Every row gives one point. The last column is the point's height on a tilted bowl or saddle (a function of degree 2), plus a little noise. Count its main directions that bend up, bend down and stay straight.
In the rows, zero is written as 100.

Points:
array([[ 74, 132, 115],
       [ 49, 129, 100],
       [157, 120, 101],
       [ 91,  61, 168],
       [ 98,  41, 193],
       [ 20,  68, 109],
       [153,  89, 124],
       [ 37, 144,  90],
       [112,  54, 175],
       [119, 156, 112],
       [132, 157, 105]])
Directions: 1 up, 1 down, 0 straight

Points:
array([[162,  65, 163,  75],
       [ 63, 142,  97, 117],
       [ 60,  92, 152, 143],
       [107, 164, 178,  84],
       [136, 174, 151, 112],
       [ 63, 133,  76,  76],
       [ 89, 151, 170, 111],
       [ 78,  97, 110, 105],
       [128,  68, 105, 148],
       [ 85, 102,  62,  56],
       [ 47, 180,  97, 195],
       [ 66,  36,  57,  76],
       [194,  56, 132, 169],
       [117, 164, 145, 123],
       [ 71,  95, 139, 125],
       [ 90,  73,  86, 105],
       [ 60, 124, 144, 139]])
Directions: 2 up, 1 down, 0 straight

Points:
array([[ 50, 146,  83,  91, 100],
       [ 89,  51, 103, 175, 121],
       [115,  50, 111,  44, 136],
       [129,  87,  23, 159, 121],
       [123, 100, 141, 113,  96],
       [ 55,   5, 114, 115, 118],
       [ 92, 116, 126,  99,  86],
       [145,  73, 108,  78, 125],
       [ 28, 117, 149,  87,  95],
       [148,  60,  48,  21, 195],
       [107,  88, 121, 122,  99],
       [ 81,  42, 121,  73, 114],
       [101,  83, 124,  95,  98],
       [ 42,  55, 112, 150, 111],
       [153,  44, 121,  77, 144],
       [ 61,  64, 109,  95, 105],
       [ 79, 120,  33,   6, 170],
       [ 87,  85, 110,  41, 113],
       [ 42,  60, 139,  12, 129],
       [171, 141, 149, 113, 105],
       [110, 122,  90,  67,  98],
       [125, 118,  94, 119,  96],
       [ 93,  59,  99, 115, 109],
       [ 55, 158,   6,  87, 127],
       [ 37,  36,  77,  71, 136],
       [ 61, 142,  65, 123,  99],
       [147,  95,  90,  66, 123]])
Directions: 2 up, 0 down, 2 straight

Points:
array([[153, 105, 108, 123, 110,  86,  73],
       [112, 137,  81,  81, 107,  72,  85],
       [167, 108,  74,  91, 101,  74,  47],
       [123,  98,  94,  92, 120, 115,  98],
       [151, 140, 121,  77,  86, 132,  73],
       [ 89,  93,  86, 110,  91, 124, 101],
       [140, 115, 131,  95, 146,  78,  59],
       [138,  67, 124,  68,  98, 102,  72],
       [ 90,  91, 139,  78,  77,  64,  76],
       [125,  62, 116,  82, 132, 125,  85],
       [ 66,  71, 163, 103, 111,  86,  50],
       [ 59, 118, 121,  72, 127, 109,  76],
       [ 82, 146,  61, 134, 150,  95,  72],
       [105, 114, 135,  90,  60, 101,  90],
       [ 71,  91,  84, 113,  98, 104,  92],
       [132, 107, 120,  83, 101, 125,  96],
       [ 72, 151,  87, 117, 139, 117,  82],
       [119,  48,  54, 134,  41,  88,   5],
       [ 89, 101, 100,  85, 107,  86,  93],
       [ 98, 108,  87,  50, 109,  74,  70],
       [111, 101, 153,  61, 100, 126,  73],
       [133, 112,  51,  93,  94,  74,  60],
       [ 81, 122, 122, 110,  85,  75, 111],
       [ 74, 138, 111, 101, 103, 108, 102],
       [102, 108, 135,  91, 106, 117,  94],
       [ 66, 116, 114, 130,  83,  87, 108],
       [119, 111,  95,  77, 122,  94,  86],
       [132, 118, 105, 140,  94, 106,  88],
       [142,  57, 125,  53, 162,  93,  22],
       [131,  81, 102,  93, 109,  75,  72],
       [117, 133, 109, 124, 143, 119,  80],
       [ 99,  91, 149, 109,  94, 161,  90],
       [ 81,  94,  76, 152, 139, 107,  71],
       [ 66, 195,  85, 111,  61, 134,  49],
       [168,  87,  72,  98,  89,  95,  59],
       [ 79,  67,  64,  77,  98,  78,  58],
       [ 74,  36, 131, 111, 116,  89,  29],
       [ 59,  90, 103, 119, 137, 104,  76],
       [ 83, 107, 112,  78, 106,  81,  92],
       [ 94,  86, 147,  88, 127, 111,  71],
       [111,  59,  91,  82,  76, 108,  79],
       [119,  84,  71,  89, 111,  81,  75],
       [ 96, 130, 111, 119, 115,  61, 107],
       [ 57,  60, 141,  92,  47, 119,  43]])
Directions: 1 up, 5 down, 0 straight

Points:
array([[106, 143,  92,  41,  87,  53, 152, 103, 188],
       [148,  67, 111,  85,  94, 104, 109, 120, 108],
       [111,  73,  60, 112,  48, 105,  89,  70, 112],
       [ 68,  81,  71, 124,  66, 119, 136,  77, 114],
       [111, 102, 122,  67,  78, 111, 125, 127, 135],
       [134,  87,  71, 133,  70, 130, 114, 102, 108],
       [102, 116,  65,  97,  82, 121, 142, 102, 129],
       [115, 138, 138,  87,  91, 113, 102,  97, 116],
       [ 97, 133, 103,  70,  83,  93,  70,  75, 115],
       [ 96, 132,  74,  95, 116,  87, 137,  96, 132],
       [124, 129, 111,  69,  82,  91, 111, 116, 130],
       [113, 102,  94,  81, 102,  58,  98,  62, 103],
       [ 75,  98, 140,  94, 106, 149,  88, 116, 115],
       [ 73, 134,  73,  95,  80,  69, 135,  61, 138],
       [101,  80,  93, 100, 125,  80,  89,  85,  79],
       [145, 108, 150, 108,  66,  68,  80,  97,  99],
       [ 68,  69,  91, 128, 146, 117, 113,  33,  84],
       [107,  70,  99,  59,  99, 126, 117, 129, 128],
       [ 47,  89, 119,  96,  76, 108,  85,  99,  97],
       [121,  83, 115, 118, 110,  87,  90,  97,  81],
       [131, 107, 103, 105, 116,  39,  76, 133, 103],
       [115, 112,  89, 101, 100, 109, 101,  88, 100],
       [101,  90, 147,  73, 114,  79,  77, 110, 102],
       [ 96, 129,  46,  99,  89,  91,  89,  89, 113],
       [ 86,  73, 100,  70,  89,  99,  78,  75,  95],
       [152,  89, 120, 126,  73, 142, 116, 109, 123],
       [107, 119,  79,  85,  84, 102, 103,  67, 113],
       [130, 108, 153,  96,  99,  52,  64, 115,  99],
       [132, 110,  92, 112, 113,  56, 105,  59,  96],
       [ 79, 112,  92, 114,  90, 112, 139,  96, 118],
       [ 55, 102, 101,  60, 101, 125, 113,  80, 111],
       [129, 129, 111,  69, 125, 130, 136, 130, 167],
       [ 76, 117, 138,  83,  76,  94, 125, 111, 125],
       [129,  94, 112, 103,  86,  45, 107,  86,  95],
       [137,  85, 127,  97,  67,  88, 106,  53, 114],
       [ 87, 101, 101,  65,  84, 109, 113, 116, 120],
       [ 97,  58,  70, 124,  54, 108,  84, 101,  96],
       [ 90,  89,  76, 118,  98,  99,  76,  96,  85],
       [146,  76,  82, 127, 119, 106,  68,  79,  89],
       [ 74,  60, 107, 116, 130,  90, 118,  93,  90],
       [135, 164,  67,  74, 144, 117,  96, 137, 195],
       [114,  81, 103, 102, 106,  63,  77, 121,  89],
       [ 13, 110,  78,  58, 123, 138, 131, 106, 151],
       [104, 157,  84, 149, 102,  86, 106, 118, 120],
       [108, 127,  88, 142, 149,  99, 134, 109, 128],
       [ 92,  75, 135, 126, 122,  95,  99, 131, 103],
       [ 74, 105, 117,  68, 112, 195,  91, 128, 156],
       [ 71,  94,  56, 103, 109, 114,  57, 142, 112],
       [105, 134,  88,  54,  84, 131, 139, 130, 172],
       [ 97,  96,  86,  58, 110, 101, 133,  73, 120],
       [ 79,  98, 143, 112,  74, 124,  90,  89,  98],
       [ 86, 127,  93, 125,  91,  84,  83,  76,  94],
       [108, 110, 144, 101, 106,  90, 108, 122, 107],
       [119, 138, 153,  94,  99,  67, 124, 133, 132],
       [123,  59,  90,  94, 103,  65,  87, 150, 101],
       [109,  92, 115,  81,  95,  69, 143,  94, 119],
       [143, 104, 117,  99,  51, 138,  74, 141, 137],
       [119,  98,  74,  91, 111, 100,  86, 121, 104],
       [ 85, 127,  90, 132,  77,  92, 109, 119, 105],
       [121, 113, 136, 106, 151, 154, 174,  66, 158],
       [ 98, 115,  86,  83, 139,  71, 122, 114, 126],
       [ 72, 117,  97, 109,  97,  91,  96, 118, 103],
       [122, 105,  62, 120, 123,  67, 100,  71,  92]])
Directions: 5 up, 0 down, 3 straight

Points:
array([[ 93, 109,  90, 160,  80,  98,  83, 103,  62],
       [131, 145, 102, 120,  63, 111, 128, 100,  53],
       [ 22, 103, 116, 102,  74,  76,  93,  57,  93],
       [165,  77,  81, 105,  82, 150, 172,  64,  24],
       [ 74, 104,  97, 106, 107,  96,  25,  82, 155],
       [ 96, 110,  94,  59, 178,  86,  87, 133,  86],
       [ 85, 104, 114, 122, 163,  89,  83, 144, 150],
       [113, 119,  92, 105, 109, 100, 108,  61, 106],
       [123,  82,  71, 111,  85, 116,  85,  79,  80],
       [ 82, 109,  76, 120,  94,  70,  90,  94,  90],
       [ 66, 127, 126, 149, 102, 120,  97, 138, 138],
       [ 88, 102,  47, 146, 120,  87, 119, 142,  48],
       [115,  75,  94,  76, 119,  97,  75,  96, 113],
       [106,  67,  82, 145,  85,  90,  90, 103,  47],
       [ 92,  83, 125,  75,  79,  99,  60, 146, 120],
       [107,  99,  90, 133, 132, 108,  57,  94, 102],
       [ 65,  68, 114,  88, 104,  98, 110,  49,  79],
       [121,  59,  92, 144, 130,  94,  82,  50,  36],
       [158, 116, 105,  70, 139,  90,  98, 116,  60],
       [ 84, 123, 130, 102, 108, 128,  70,  55, 111],
       [104, 118, 121, 127, 123,  53,  91, 134,  97],
       [165,  98, 107, 123, 145, 108,  66,  78,  42],
       [106,  55, 112,  76,  88, 102, 152, 132,   5],
       [ 93, 117,  75, 125, 124, 137,  76, 122, 103],
       [101, 116, 138, 104,  91, 125, 133, 117,  62],
       [ 46,  70,  74, 130,  80,  74, 109,  83,  37],
       [ 89,  96, 138, 160,  72,  97,  94, 127,  60],
       [152,  77, 113,  82,  62, 117,  47, 102,  96],
       [122,  89,  59,  46,  91, 116,  90, 101, 103],
       [112, 151, 121, 131, 108, 120,  97, 130, 113],
       [135, 114,  79,  81,  77, 149, 120, 102,  66],
       [109,  59,  70, 133,  91, 133,  91, 115,  46],
       [147, 107, 121,  67,  77, 122,  88,  93,  69],
       [ 87, 111, 116, 106,  94, 118,  39, 128, 143],
       [134,  91,  87,  83,  88,  71,  77, 123,  85],
       [128, 195, 114,  88, 100, 115,  43,  61,  89],
       [ 89, 124,  64,  64, 150, 113, 149, 134,  68],
       [131,  82, 100,  82,  47, 121, 131, 114,  23],
       [ 82,  85, 121, 101,  72,  85,  83, 147,  95],
       [116, 117,  84, 120,  78, 131,  78,  74,  77],
       [ 70, 133, 120,  66, 114,  88,  96,  61, 125],
       [102, 117, 151, 139,  55,  83, 112, 112,  13],
       [ 54,  58, 132, 112,  72,  66,  75,  86,  82],
       [129, 139,  86,  84, 119, 121,  65,  57, 116],
       [ 89, 139, 112,  92, 127,  97,  89, 115, 124],
       [ 89, 111,  64, 136,  88, 109,  70, 107,  79],
       [ 74, 138, 127,  87,  71, 148,  70, 136,  88],
       [ 81, 152,  69,  75, 138, 108,  70,  53, 143],
       [100,  84,  90,  83, 122,  91,  85, 130, 108],
       [130, 135,  68, 133,  92, 139, 119,  77,  62],
       [109,  70, 135, 112,  95,  78,  86, 116,  75],
       [158,  76, 145,  98,  96,  67,  32, 109,  75],
       [111,  54,  74, 119, 133,  80, 121,  80,  32],
       [125,  94,  72, 112,  97,  40,  93,  98,  55],
       [ 83,  71, 151,  56, 128, 108,  90,  82,  68],
       [117, 109, 118, 100, 144,  72,  99, 131,  89],
       [ 87, 111,  81, 102, 103,  31,  87,  96,  81],
       [103, 106,  84, 132,  63,  71,  72,  85,  72],
       [ 86, 137,  99, 103,  99, 128, 122, 105, 100],
       [ 94, 135, 100, 136, 120,  50, 112,  28, 103],
       [109, 102, 161,  46,  93, 134,  60, 109,  60],
       [ 88, 133, 120, 138, 101, 112,  92, 101, 107],
       [ 86,  59, 121,  80, 129, 100,  98,  71,  81],
       [ 47,  55,  63, 145, 137, 150, 114, 131,  26],
       [ 95, 108, 120, 109, 137, 122,  77,  71, 106],
       [ 89,  77, 131,  60, 112, 123,  93,  95,  82],
       [ 83,  89, 131, 106,  67, 146, 125,  23,  32],
       [104,  75,  46, 106,  72,  60,  71, 113,  73]])
Directions: 2 up, 5 down, 1 straight

Points:
array([[ 98,  70, 138,  80,  83,  91, 111, 102, 119],
       [ 45,  89,  99, 107, 112, 168, 114, 130,  82],
       [ 99, 107,  99, 115, 139, 109, 142,  92,  72],
       [ 89, 126, 142, 137, 167, 131, 106, 161,  78],
       [161,  99, 103,  94,  63,  89, 130, 145, 136],
       [101, 146,  84, 100,  81,  77,  95, 121, 111],
       [ 95, 158,  74, 168, 105, 107, 129, 137,  59],
       [106, 122, 119,  57, 105, 118,  93, 134, 163],
       [173,  80, 130,  48,  69,  75,  90,  95, 101],
       [113, 111,  81, 114, 113,  88,  92,  80,  82],
       [ 76,  58,  98, 109,  76,  71, 105,  89,  59],
       [ 78, 143,  87, 170,  72,  69,  98, 126,  75],
       [ 19, 110, 122, 129,  79, 110,  85,  59,  58],
       [ 89, 123, 178,  74, 107,  74, 103, 116, 148],
       [133,  97, 112,  72,  79,  28, 140,  70,   5],
       [155,  71,  98, 104, 123,  98, 102,  73,  75],
       [ 89,  97,  46, 124, 109,  84,  94,  66,  45],
       [130, 116, 137, 116, 132,  70,  67, 109, 104],
       [136, 132,  83, 113,  82,  72, 176, 154, 103],
       [ 70, 111,  84, 143,  88,  91, 127, 117,  65],
       [ 71, 195, 104,  92,  76,  75,  40,  81, 113],
       [104, 117, 112, 110, 126,  63,  76, 121, 103],
       [ 85,  76,  96, 125,  75, 100,  34, 130, 110],
       [ 89,  86, 143, 121,  98,  62,  89,  76,  82],
       [ 54, 101, 142,  94,  71, 113,  80,  73, 118],
       [ 96,  96, 110, 106,  70, 129, 117,  87, 102],
       [105,  92, 163, 101, 128, 104,  86,  80, 141],
       [104,  95, 130,  72,  69, 107, 138,  87, 101],
       [115, 148, 119, 146,  97,  52,  68,  69,  55],
       [120,  68,  85,  86, 157, 130,  63,  99, 151],
       [ 92, 115, 121,  54, 101,  78,  71,  80, 138],
       [102,  90, 141,  87,  79, 172, 137, 104, 120],
       [156,  83,  93, 108, 121, 103,  33, 111,  95],
       [ 88,  71,  87,  36, 173,  78,  88,  84, 154],
       [ 98,  91, 122, 114,  74,  78, 102, 107,  97],
       [116,  96, 109, 119, 137,  86,  17,  54, 109],
       [135,  48,  82,  73,  98,  70, 130, 106,  58],
       [ 74,  84,  84, 139,  35, 108, 143, 108,  89],
       [172, 171, 103,  87,  92, 106, 134,  34,  33],
       [ 29,  98,  86, 120, 161,  95, 141,  91,  31],
       [148,  95,  69, 102,  95,  55,  71,  89,  49],
       [ 66,  94,  77,  80,  56,  94, 160, 113,  48],
       [125, 103, 115,  94,  82, 100, 136, 106, 103],
       [ 83, 109, 159,  73,  77,  97, 164, 122, 104],
       [132,  92, 101, 118, 118, 162, 111, 133, 117],
       [ 51, 166, 108, 111,  93, 115,  81,  84,  75],
       [ 90, 111, 136, 150,  65, 100, 100, 175, 131],
       [ 77, 117,  72,  57,  70, 105, 130,  72,  49],
       [103,  92,  54,  77,  82, 120,  31,  99, 139],
       [104,  52,  77, 110, 106, 143, 123, 121, 113],
       [121, 128,  90, 129, 110,  74,  77, 112,  86],
       [112,  57,  88, 124,   9, 114,  89,  64,  91],
       [142,  67, 107, 118, 152,  91, 100,  79,  82],
       [ 78, 125,  82, 119, 115,  96,  63, 111,  99],
       [ 95, 109,  64,  83,  91,  92, 149, 128,  79],
       [101,  51,  77, 128,  27, 120,  74, 151, 168],
       [140, 119,  96, 102, 114, 165, 105, 149, 139],
       [122, 151,  71,  78, 119, 128, 117, 122, 120],
       [ 56,  86,  63,  73,  60,  62, 111, 103,  31],
       [ 97,  75,  89, 123, 127,  94,  89, 122,  93],
       [103,  84,  35,  83, 116, 111,  88,  18,  52],
       [163,  81,  93,  88,  30, 103, 130,  86,  91],
       [187,  85,  70, 124,  32,  79,  80, 102,  64],
       [138, 101,  91,  94, 131,  74, 117,  90,  81],
       [143,  99, 108, 184, 107, 115,  67,  99,  26],
       [130,  93, 145, 102,  60,  66, 121, 138, 117],
       [ 78, 122,  86,  84, 104,  54, 141, 185,  88],
       [166, 132,  68, 147, 123, 112, 103,  79,  43],
       [145,  91, 144, 126,  57,  84, 121,  97,  76],
       [ 82,  98,  89, 108,  73, 148,  86,  90, 115],
       [120,  62, 133, 128,  68,  90, 123, 125,  98],
       [110, 114, 150,  89, 103, 109,  93, 105, 141],
       [119, 133, 113, 122, 155,  89, 115,  69,  83],
       [ 93, 150, 152,  95,  55, 131, 133, 132, 127]])
Directions: 1 up, 3 down, 4 straight
